Each wall is flat, endless, passes through zero and stands at right angles to its row. A trip goes straight from one point to another. List the walls that it crosses, first one first.

Walls:
(1): [-32   4]
(2): [-21  41]
(3): [-24  15]
(4): [-24 -23]
(5): [-49 -16]
(6): [32 22]
(7): [ 0 13]
(8): [-17 -24]
(9): [-16  22]
Trips:
[45 11] to [  5 -43] -> 7, 8, 4, 6, 5
[24 22] to [ 1 -9] -> 9, 2, 7, 8, 4, 6, 5
[ 0 18] to [51  8] -> 1, 3, 9, 2
[ 8 50] to [ 11 -24] -> 3, 9, 2, 7, 8, 4, 6
[23  3] to [ 1 41] -> 2, 9, 3, 1
[-39  -9] to [-37  12] -> 7
[ 19 -10] to [ 7 25] -> 7, 2, 9, 3
[60 -8] to [  8 -31] -> 8, 4, 6, 5

Walls:
(1): [-16   6 -31  21  30 -23]
(2): [ 18   3 -27  23 -13  10]
(3): [  7  15 -11  -9   5   8]
(4): [-4 25  1 -5 39  1]
(5): [  1 -23 -29   1  15  16]
(6): [-12 -24 -19 -18  11  -8]
(7): [  0  21 -29 -58  12  13]
Trips:
[17 13  2 -3 16 15] to [-12  19  -6  26  24  18] -> 1, 7
[ 20 -31  33 -38  33   7] to [ 13   1  34  -7  -4 -10] -> 5, 6, 7, 4
[ 22  -8 -30  31 -31  -9] to [ 14 -15   2   8  54   6] -> 6, 4, 3, 2
[ 27  31 -16  28  -6   1] to [  1 -13 -60 -29  12   1] -> 5, 7, 6
[ -4   0 -11  16  -1 -48] to [-26 -21  -2   2  15   7] -> 2, 5, 4
[ 25 -24  14   2 -12  15] to [  7 -18 -21   6   0  -4] -> 6, 1
[-21 -22 -14 -33  -4   3] to [-34   8  23   9 -11   6] -> 5, 7, 6
[ 45 -21 -33  24  28 -16] to [-11  27 -30 -15 -11  13] -> 7

Walls:
(1): [ 22   8 -18   5 -18  -3 -27  57 -32 -21  10]
(2): [  3 -27 -21  40 -21 -16 -29 -36   8 -11  10]
(3): [ 24  15  36  11  11  22  22 -20 -21 -31 -22]
(4): [ -5  17   1  16 -15  30  23  27  17  -5  13]
(5): [ 34 -42 -16 -11   3 -34  -5  -1  23   2   7]
(6): [ 11  35  -9  21  -9  24  38   5 -14  19  20]
(7): [ 24 -30  19 -15   0  11 -26  -7   4  -2   7]
(8): [ 26 -12 -19  -4  17 -16  26  -1 -19 -26 -21]
(9): [-34  60   9 -21  -8  -6 -10  20   8  32  10]
(10): [  1  14 -22  15  23  14 -23   8 -12   3   3]
(11): [ 18   2  -2 -42   1 -14  33  -6  32 -35  -4]
Trips:
[-21   5 -34  24  -1  34   5  19   3  34  -3] to [  9  16   3  12 -19  55   2  24 -16   5  -9] -> 3
[-15  38  36 -49  -6 -30 -37 -32 -21   6 -15] to [  0   6  26 -18  15  -3 -18 -36  33 -31  13] -> 2, 5, 9
[ -5  11  30 -25  13 -41  17  -4  47  -7 -22] to [ 31 -47  39   7  -6 -20  -8 -29 -20 -23  -1] -> 7, 9, 2

Walls:
(1): [-19   8  12  -7  14  43   1  12  21  45  -9  29   2 -34  29  14 -35  -2]
(2): [-12 -10  -7  10  10 -49 -22  45   7  -4  27   2   4   0  -4 -18 -55 -21]
(3): [ 16   1 -25   1  38 -22  22 -21   3  24  20 -10 -18   6  16  37   2 -11]
(4): [-35 -20  36 -22   5  -2 -19  -9 -10  14   4  15 -40 -29 -17   3   9 -22]
(5): [  0  38  10 -15  11 -16   2 -19 -27 -16 -22  19   2  30  45  12   6 -19]
(6): [-23 -11 -12   7  -7 -32 -12  23   2  55  -2  12 -28 -16  -2  -2  -1   2]
(7): [-14  18   3 -37  -3 -20  12  24 -39  -8  25 -16  31  -5  10 -11 -18  42]
(8): [-10   8   9   2  25 -34  -4   9  29  -9  31  11  20   2  31  36 -19  30]
(9): [ 26 -22   3 -36   0  -3 -15 -13 -24   2 -19 -15  41   5  29   6  32  13]
(10): [ -2  -9 -30  48  -2  26 -23  14   6  -2  -8  57  -4  18  22 -24   1  -9]
(11): [-21 -22 -22 -23  -4  11  11 -15  17  10  19 -22 -46  46  13  23 -16  -2]
Trips:
[ 28 -20   0  20  34  29  32 -30   9 -24  -5  -7   8  -2  11  18  18 -38] to [ -3 -57   9   5 -13 -14  -9 -30   9   5 -14   4  -5 -13 -33 -18 -17  11] -> 5, 4, 10, 3, 6, 2, 9
[-18  25  12 -21   2  17  -9   8 -29   0  11  44  29  17   5   6 -22  16] to [  3 -14 -19 -23 -20  26 -12 -39 -28 -33 -15 -11   0 -18  -3 -45   2 -30] -> 4, 2, 8, 1, 7
[-15  19  16  28  32   1  -7 -14  24   0  34  26 -11 -32   5   7 -21  18] to [-15  28   7   9  -1 -59  -7   2  17  26  31  14  12 -34  16  -1 -16  33] -> 7, 10

Walls:
(1): [ 23  -3 -23 -18  -3 -14  -8  -2  -6 -15  14 -11 -23  33  17   4  16 -11
  15  18 -23 -12   5  14]
(2): [  5   5  14  -3 -28 -14  18  -4   9  -1  35  26  13   8 -12 -27 -10  20
  16  31  19  12   4  -5]
(3): [  7  28 -17 -13 -16 -16 -19   2   5 -18 -22 -32  21   4 -23   7   7  13
  30  11 -15  -4  26 -24]
(4): [  9  10  -8 -26  -4 -11   1 -16 -27  -1 -19 -17 -10  -1  -4 -17  16  18
 -13 -24   9 -15  30   4]
(5): [-16  15  23 -30 -18  -8 -21 -19   7 -12  -3  15  -3  14   2   6  41  10
   1  13 -15  -5 -15  11]
(6): [ -5  -2  -4   8  14 -28 -21   5   0  -6  18 -26  18 -25  -3   0   2  19
  18 -15  23  -9  36 -15]
(7): [-41  -7 -16 -10  -9 -14  -4   8  24  12  14 -16  12  11  -5  13  21   8
 -10   2   5   1   0  13]
(8): [ 18   3   0 -28 -24  31 -11   6 -11  -8  21   8  22  31  -6  14 -26  25
 -37  17  -5 -25  38 -12]
Trips:
[  6   2  14  -4  11   9  -4  16 -21   7 -10  15  -9  15  16  25  19  -8
   6   8 -11  21  -6 -15] to [  7 -33  -5  19  20 -30  14 -12  28   0   4 -17 -20  30  45  11  21 -16
  20 -12 -12  17   1 -23] -> 7, 5, 6
[ -7  32  26 -38  -1  10  12   4 -18  -8  14  -6  -6  29  -9  24  11  -1
   5  -5  23 -17   0   1] to [ 32   1 -38  16  -4  14   5   3   0  12   4  11 -14  27 -14 -37   9 -10
 -34  27   9  -5 -21 -13] -> 3, 7, 5, 4
[ 16  -1  45  30  -1  -2 -16  -1  30 -21  17  -4 -34  -4   2  11 -11  22
  11  -9 -32  -7   1 -16] to [  2  38 -11   0   2  -2 -11  22 -23  16  18   8   8  26 -20  33  22   2
  -8  -8  16  11  19 -27] -> 8, 7, 4
[ -5  10  -7   2   4  -4  -5  20 -13  21 -14   5  -1 -13  11   3   8  11
  -1  -6 -28  -8  19   7] to [ 14  16   4  17  22  18 -33   4  10 -11 -44  19   4 -15   9   4  26  -4
  16  10  19  36 -32   0] -> 8, 5, 7, 1, 6, 4
[ 12  12  -3  23 -20  17   3  12   0 -10  -9  -3  60  26  13  12  -4   2
 -12  24   3  -1 -32  -2] to [-17  -6 -14 -23  -9  -8  15  -3 -16  18  41  31  -8  12  -1   0   8  27
 -12   7  -6  -8  -1   2] -> 3, 1, 4
